Rows are points. A path goes straight from each point to the next, and from the last back to the first. The post is the endless flat space through its rows: a point in 2 columns, a line in 3, a plane in 4, and so on, so that a path can go around it. Count how often the path circles the post. Going back the other way cancels.

Post (2 x 3)
[[-30  12  -6]
 [ 30  14  19]]
Path (25 x 3)
[[-45  23 -19]
 [-28  50   3]
 [-42  23  18]
 [-41   8  -1]
 [-10 -26  -3]
 [ 44  -1   2]
 [ -1  20  -2]
 [ 28  42  33]
 [ 13  22  23]
 [ 18  -8  41]
 [ 31 -18  30]
 [  4 -25 -23]
 [ -6  13 -37]
 [ -6  25   6]
 [ 52  33  53]
 [-49   9   3]
 [ 62 -27  20]
 [ 39 -19  -8]
 [ 47  19  11]
 [-26  24  -6]
 [-18  28  14]
 [-82  -5   9]
 [ 21   0  12]
 [-11 -11 -10]
 [ 16   9  -2]]
Times around: 4

Post (7 x 8)
[[ 33 -21  12 -25  34 -33  27  -3]
 [ 15  -7  -8  27  -8  -5 -56  35]
 [ 27 -30 -37  -3  16 -16  41 -29]
 [  8  35  14  12  -5  23 -20  38]
 [ 20   5  13  38 -31  -8 -18  65]
 [  0 -44   6 -22   4 -19  20 -28]
 [ -8   4 -20 -29  -9 -22   9  25]]
Path (20 x 8)
[[ 25  -5 -17  21  31  32   9 -13]
 [  2  -1 -29  -1 -20  13  40  18]
 [ 18  24 -15 -22  24  34  11 -21]
 [ 35   6   4   0 -12 -27  36 -22]
 [-13  18  -5   4   0 -13  17 -11]
 [ 44  -8   7  73  -1  16   7  29]
 [ 10  15  14  -9  43  35 -24  19]
 [ 45 -40 -31  -4   2 -18  -3  25]
 [ 30  -2 -15 -12  25 -10 -35   1]
 [ 22 -31  15   5 -33 -53  42  -6]
 [ -5   5 -38  -4  13 -24  -6  -7]
 [ 30 -10  41  51  17  14   9  -5]
 [ 30  -2  -7   1  20 -55 -33   7]
 [ 47 -18  17   8   6  -6  32 -20]
 [-20 -29 -67 -64 -58 -39  30  36]
 [ -8  16 -56  24 -14  48   0  34]
 [ 38 -14  25   8  90  -5   3 -15]
 [ -5 -22 -56  21  16   6 -19 -68]
 [-29 -14   5 -40   2 -49 -29 -19]
 [ 31  29  -5  28  19 -17  27  45]]
Times around: 1

Post (13 x 14)
[[-36 -10  41   7  37  70   6 -17  24  20  27   1  37  24]
 [  6   9   0  25 -45  -5  33 -36 -12   1 -17  12  32 -16]
 [-12   7  14 -27   3  23 -21  56  -1  44  12  28 -15 -33]
 [ 23  26 -23  13  37 -30  28  12 -59 -34 -25  44 -17  -3]
 [ 17 -24  -7   4  36 -23   5  57 -25 -22 -25   1 -24 -14]
 [ -1 -12  -3   6 -13 -53   8 -19 -30  23  12   9   6   4]
 [ -3  10  -8  53 -33 -38 -48 -30 -33  19   5  -3  -9 -44]
 [ 46 -48  12 -29  23  72  33 -25  29   5  29 -41 -37  37]
 [ 46 -15 -15  32 -13  -5  24 -49  27  17  16 -19   9 -19]
 [  9 -27  29 -36  29  25  40 -16  19 -23   4   4  -9  -2]
 [ -8 -14  -2   1 -18 -23  26  -1   0 -13  27  -8 -11   7]
 [-11 -50 -23 -16   2 -12  -1  22  27  -7 -29  40 -44 -42]
 [-51  27  42  27  22 -32   9 -10 -11   4 -25  15 -27  27]]
Path (14 x 14)
[[  4 -50   8 -43   7 -37  67 -22 -22 -78  10   7  34 -28]
 [ 28 -23  27 -39  -7  58   7  30   8  16  22 -15 -28 -28]
 [  7  30  26  25  16  -1  25 -45  -5  32  38   9  39  41]
 [-12   8  13  -3  30  18 -10 -17  -5 -41 -44   5 -15   4]
 [-38 -15  11  18 -18  52   0 -24  43   3  21 -26 -35   1]
 [ -3 -12  35   5 -12  51  12  13  -5  63   0  18 -25  15]
 [ 19 -12   5  27   4  16  14  33  19   7 -35  15  22 -22]
 [ 29 -85 -10 -49  25  -9 -18  10  25 -33   6   1  -8 -14]
 [-21  -2  15 -13 -21  21  28   2  22  32  10 -26 -23   9]
 [ 31 -13  10  48  28 -22  48  -3   2 -13 -23 -15  49 -21]
 [ 13   0  13  36  -6  22  -6 -10  16  18  22  27 -21 -35]
 [-23  37  66  -8  40  -9   9 -34 -35 -12  26  28 -52  80]
 [-17  26   4   9  -3  -6   7 -72 -32  -9 -11   7  -8  52]
 [-16  -4  -6  13  14   6  -4  25  15  10  -8 -42 -31 -20]]
Times around: 3

Post (17 x 18)
[[-36  -6  17 -27   9  27  18  55 -32   1  -5   3 -19  12  -2  10 -46  27]
 [ -4 -11  13 -17  10 -20  -9 -36 -14  -2   9 -11 -24   1 -10  -3 -30 -21]
 [-65   8 -22  15  -4 -12  18 -32  37 -14  12 -12 -17  14  -7   4 -42  38]
 [ 38 -12  -2  24  40  -9  10  -6  26   1 -40   9  -6   8 -18  20 -36 -32]
 [  8   0 -26   3  -8  16  -9 -18 -35 -40 -56 -25  12  -5 -32   5   1  17]
 [ 46 -22 -43  27 -13   1 -20 -11 -31  36 -14 -20 -23  18 -18  27  -1  30]
 [ 32  12  -1  26  -6 -10 -15 -18   8  15 -24   6  26  13   7   5 -12  -6]
 [-13  -9   1   0  -6  59  23  -5 -19  -3  39  14  18  23  30  28  12  24]
 [-11  42  20 -13  18  33  16 -52 -25 -41 -55 -33   5 -14   6  29   9  45]
 [-20  16  -6   5   3 -16  -6  71 -22  -1  40  52 -42  -1  -4  40 -46  30]
 [-27  -6  -6  32  20  -4  51  11  31  20 -43  -9  10 -25  -9  11 -16 -37]
 [  1 -31  -4  17  41  -4  -7  20 -11  23 -54  14 -21  -3  16 -31 -11 -73]
 [-35 -23  22  32 -12   3  -8  31  31 -25 -28   0  33 -14  22  22  21 -11]
 [  7  16  32  14  -2  37   7  29 -41   0  27 -29 -22  16  33 -20   9 -46]
 [ -3  26   1  48   5  -1 -27 -33 -74 -30  23  11   4  27   1  41 -36 -19]
 [-15  17  -3 -18   7 -13  10  33  22  -5 -51 -30 -11   1   7  25   8 -21]
 [ 15 -22 -47  26  24  26  -1  37  14  38 -24  -2   3 -38  10  35 -45 -13]]
Path (24 x 18)
[[ 42  13  40 -15   6  51 -16  61  10  -4   1  18 -24 -20  -2 -18   3  70]
 [ 26 -52 -32  24  47  66 -22 -33 -23  -7   2   9  -1 -31  37  12  30 -28]
 [-48   1  17  54   4 -20  17   8  10 -10 -45 -40  13   6  30  42 -45  13]
 [-16 -49  20 -26   0   3 -17 -13  -2   8 -48   8 -21 -34  30  -5 -27  57]
 [ 25 -27  28 -64  13  10   1  27  17 -20 -48  14 -27  41  -6   8  33   6]
 [ -2   2   7  50  -1   4  23  25  46  39  16  -3  26 -19 -42  16 -42 -22]
 [-24 -34  -4  17   0   0  -9 -29   3  -3  38 -23 -41  35   8  -6   5  16]
 [-22  -2   1  20 -20 -30  -5   9 -55  29  35 -15 -33  12  31  11 -27  44]
 [ -8 -27 -17 -20  -5  21  15 -63 -30   8 -50 -11   3   0  21  24   1  16]
 [  8   5  42  40  46  -9   0  25 -16  17 -18  65 -29  42  18  70 -13 -18]
 [-31   5 -15  11  37  44   2 -36 -11 -17  12  38 -17 -28  11  34   4  -7]
 [ 16  14  -5  25 -34 -13 -57  -6 -10 -19  -5 -53 -24  20  11  41  -3 -22]
 [ 26  44  41  16  13  30   8  -1   0 -31  12   7 -38 -13  45 -22 -14  25]
 [ 26 -22  27   2  21   2 -62 -15 -24  21  18 -25  27   3  63  39 -37  -2]
 [ 36 -31  20  53  78  21 -34 -11 -12  -2 -66   4  41 -17  18  37  -9 -67]
 [-51  -9  -9   5 -17  42  13 -27  10 -10  17 -11   2 -41 -15 -15 -22  12]
 [-23  -9 -21   7   1   2  -1  42  42  38 -47 -28  -1  10  27   2 -45 -23]
 [ 30 -14  19   3  -9  13  32 -20  32  -6 -43 -71  -1  19  20  50  12  20]
 [-46   8 -36  11  -7  26   2 -29 -52  27 -33 -30   2 -41  24 -58  -2  27]
 [  3 -55 -12  25  36 -35  -8   7   1  40 -21 -25 -20  -4 -28 -11 -23 -74]
 [-36  30  30  -1   6  -5  15 -38 -14   1 -18  19 -31   3   2   9  24  16]
 [ -8  -3  16 -30  14 -29   9  24  45   3 -88 -14 -52 -14 -28 -22 -53   2]
 [-15  58  37  17  -9 -25 -42  19 -11 -11  12  10 -28   9  46   7 -44  12]
 [-13  40  28  37  10   9   1  -8  53   7 -15  28 -17  14  51 -29 -12 -11]]
Times around: 0

Post (17 x 18)
[[-19  20 -27   8  35  17  30  12  20  14  16 -29 -32 -63   6   0  30 -31]
 [-12  38 -11 -20 -15  18  41  38  13 -22 -24 -14   3 -27 -37 -31   6 -20]
 [-36  20  24  26  -4  38  17  16  64 -11 -23 -40   7 -40 -34 -15   5 -22]
 [ -6  14 -51  10   3 -65   6  -7 -18  18 -33 -11 -36   9  42 -12  14   9]
 [-10  20 -30  32  22 -45 -29  -8 -46  31  40  43 -32  23  20 -30  -1   6]
 [  6   3   8  -9   7  46  14  25  26 -38   2 -26 -22   2 -10  -2  -7 -53]
 [  1  23 -22  -9   2  -9 -28  16   2  54 -23   8 -34  25  32  -1  -7  21]
 [ -5  11 -37  18  23 -30 -17  12 -42  59  14 -33  -6  27  13 -23 -15  -3]
 [  8  15   8 -13 -25  26  33  37  59 -36  12 -51  25 -44 -20   6  38 -14]
 [-16   2 -16  14   4   0  31   8  20  33   4  -1  15 -23  12  17   5 -39]
 [-19  39   8   8  13  18  50  10   2  -3   9 -30   6 -18  -4  38  -3   4]
 [ 27  -3  -6  -5 -16   3 -18 -20 -25  13  -1  -4  -6  -6  28 -36  -3  17]
 [-46  -8 -23 -21  27  -4   2  -2  -7  -6   5 -20  16 -25   6  23  37 -11]
 [-11  -9 -18 -20 -30  45  56  -1  52 -12   6 -46 -12  -5 -35 -30  17  -9]
 [ 20  56 -21 -16  28 -35 -32 -42  -7  53  18  19  -8  38   6 -28  -6   4]
 [ 21  20 -43  -1   5 -39 -35 -18 -12  35   9  17 -30  -3 -18   9 -17  15]
 [ -1 -13  11   6  25  10  37  10  18   5 -23 -32   5 -22 -28  -1  50 -21]]
Path (26 x 18)
[[  6  13 -11  18  -8 -16  23 -27 -23  31  -6 -58  24  23  21 -15  25   4]
 [ -3  -8  39   4 -35  28  16  -1  49  -7 -35 -62  10 -19  35  -2  25   2]
 [ -2  22  16 -69   5  15 -28   8   3 -45   4  32  13 -53  16   2  28  -8]
 [-53 -34 -13 -11  18  52  10   7  63  15 -46 -38 -30  -8 -62   2  -1 -21]
 [  1 -10 -56  11  25 -27   2   8 -18  48  34  -4  12  -9 -32   4   9 -13]
 [ 27 -23 -15  25 -24  -1  -5  -8  48  58   1 -15  17   9 -42 -44  11 -37]
 [-16  49 -30 -18  12   1  15   5  38  16  23 -12   0 -13 -38  18  36   1]
 [ 32  11  11  -1  45 -41  -9   2 -73  -1  34 -16  30  41  -8   8  43 -17]
 [  8  44   9  16  10 -18   5  36  22  66  14 -53  -9  -2 -21 -16 -11 -13]
 [ 13  36 -31  19  15 -28  70  51 -47  56  32 -26   7 -33  -3 -48 -16   3]
 [ -4  26 -32   0  18  33  48  20  53 100 -47 -52 -27   2   4 -32  -9 -16]
 [ 32  34 -20 -54  38 -50  17 -24   7  24 -35  -7 -17  17  16  19  30  -1]
 [ 14 -19 -14  -2   7 -44 -36  14  -7 -13  21 -35 -36 -58   5  12  36   2]
 [  2  27  -2  -4 -24  22 -13  10  29 -13  16  45 -36  -5  -3  27  14   8]
 [  3  34 -20 -22   1  21   3 -14  51   6  -2 -68 -16  -3 -45 -20  38 -35]
 [-32  15  10  87  22 -13  87  47 -26  41  36 -23 -33 -26 -52 -55   1 -46]
 [ 55  -5  -7  14 -23 -18  25 -11  42  21 -32 -30 -19 -45 -22 -18   7   9]
 [-12 -24 -31 -24 -18   2  35 -10   6 -33  -8  27   0 -24  32  26  14 -17]
 [  2 -29 -26  23   7 -35  21 -14  13  -3   3 -12  29   4  -4  22  48 -19]
 [  1  -2 -35 -30  -3 -17 -24 -67   4   8 -38  27 -16  -2  17   2  36 -10]
 [ 12 -17 -14  11   6  -6   2  55   5  22 -25 -42 -43   4 -15  15  18  -9]
 [ -3  -7  11  -4 -27 -15  46 -11  21 -17 -24 -18  31  39 -55 -38   8  -3]
 [-11 -19 -42   2   8   0  20  15  30   0 -42  -1 -21 -17 -21 -24  21  -2]
 [ -2  11 -24 -49   6   5 -43  53 -23 -17  -9  -7 -14  22  65 -10  15   2]
 [ 42  40 -48 -30 -14   6  36  22  -3  -2   4 -20 -39 -21  21  -3 -49  14]
 [  5 -14 -54   0  -9 -38 -10 -53 -42 -17  47   5  14  -8 -20  -8  21  76]]
Times around: 3

Post (17 x 18)
[[ -29   16  -12   16    9  -10    6   -1  -18   39   -9    5   -7    5
   -15  -13   17   12]
 [ -32   21  -17   13    2  -29   -6  -16   37   41  -16  -10    3  -18
    21   -4  -31  -26]
 [   7  -34   -2  -26   55    4    0   26  -18   50   13  -23  -21  -11
   -25  -32  -43  -36]
 [  -7   11  -24   18   -3  -35   39    8   59    9  -37  -24   22  -27
    31 -100   -5   -3]
 [  24   25  -16   53  -14   31   16   -5    9   40   10   30   -5    8
     6   22   14   -1]
 [  21   -3  -76   11  -31   22   18  -14   56    0   22  -17    2  -16
   -30   -7    7   15]
 [   7   -5  -59  -10   14   89    9   42   12   18   29   -3   -1  -11
    -7   27  -26   52]
 [  -4  -23   -3  -15   63  -45    0  -24  -32  -10   -1  -22   -8   17
    -1    2  -21    8]
 [  16  -14    6  -40    6  -49   19   17  -13   16   -9   -7  -10   -1
    -9  -15    6   34]
 [  11    2   21   18   -4   40   26  -20  -29  -37   -3  -12  -12  -22
    11  -30  -32   11]
 [  -6   41  -36   16  -18   19   48  -32    2  -26  -20  -11  -20   -1
    44  -16   11  -12]
 [  31   31  -44  -12  -21    2   25  -54  -20    7  -12   14   20  -23
    25   28   33  -16]
 [   3   18    7  -15   12  -49    0  -33   -8   45   17    4   -8   38
   -12  -19  -29    6]
 [ -13  -14   -1  -10   43  -66    0  -15   13   23    3   25  -19   20
     0  -33   -5   -1]
 [ -22  -32   17    6   10    2  -17   -1    7   20  -52   -1   -1   -6
    35  -37  -61   -6]
 [   5   21    2   18   14  -15   47  -42   46  -15  -16   -7    4    5
   -22  -48   -9  -26]
 [  20   10  -10  -14   20  -26  -16  -17   -8   18  -26    8  -29   -8
   -22  -18  -50  -26]]
Path (25 x 18)
[[ 50 -36 -13 -25  26   7  11 -10 -45  -5   5   2  15 -38 -27 -30  24 -42]
 [ 28  24 -20  39  10 -20  -6  -4  16  31  13  24  17   5   9 -44   4  33]
 [ 46  18 -11  36   2  13  -9  -5  19  43   4  -8  -3 -24 -17 -40 -54  13]
 [ -4   6  -8  12  26 -32  26 -21   7   5 -42  12 -12  -5  35  10   5 -23]
 [-24   3 -21   2   2 -53  20 -15  13  -7 -21   6 -27  33  -4 -21 -24  28]
 [ 11  30 -40 -13  22 -33  34 -25  -4  29  21  -8 -27  22  16  -1   0   3]
 [-20   5 -29 -17  18  15 -27  27  41  67 -43 -31 -43  17 -38 -27 -55 -15]
 [ -9  25 -73  -9  13  10 -10  23  12  -9 -23  13 -28 -14 -26   1  11 -15]
 [ 17  13 -47   7   6  -1  20  -7  13  24 -10   6 -17  -3  11 -32 -13 -36]
 [ 50 -14  -7 -12  40   8  46  19  -2  20 -12  -7 -13  -3  31 -24 -62   5]
 [-41  40 -24  40  -3  49  39 -29   5  17 -10   4 -25  54  26 -10  32  28]
 [-53   2  -2 -23  42 -12 -24 -33  16 -22 -18  -8 -17  25 -58 -14 -16 -20]
 [-70   8 -22  40 -16 -23   2  12  34  44  40 -32  39 -12 -17  14  22  -3]
 [-14 -44 -25  -2  17 -66  11  -2  34   6 -53 -38 -10 -15  -5 -54 -25  -7]
 [ 37   1   8 -42  23  20  25 -18 -33   5 -17  37 -84 -29  -3  -7 -40  -8]
 [ -9  -3  -7  18  27  24 -28  -5   5  34  13  -3  -8 -33 -34 -19 -21 -24]
 [-17   1 -14 -48  21 -33 -44   4 -31   3 -14 -41  11   9   4  78 -39   5]
 [-17   6 -21   8  -5  30  61  44  43  26 -33  25   9 -39   3 -39  -4  -2]
 [ 32  -2   0  27  28  -6  63 -74   7   4  36  -8   9   6 -13 -23 -15 -17]
 [  1   8   2  20  50 -11  16 -52 -13  -1 -19   3  44 -16  27   0  13  29]
 [ -3  17  -2  16  14  -9 -13 -56   5   0  37  22 -11  57 -11 -26 -32  -4]
 [ 80  23   1   9 -35  15  56 -44   9  -2   4  47  43  31  37   3  24  21]
 [ 27 -13  23  -6  48  -4  13 -15 -65  23  15 -63 -10 -16 -30 -70 -88 -19]
 [  7  17 -16  23  26 -10  14 -57   7  21 -25  66 -30  16   4 -51  27 -17]
 [ 62  36 -21  21  56  39   8 -43  10  19  45   3  41 -10   9  44 -20 -37]]
Times around: 4
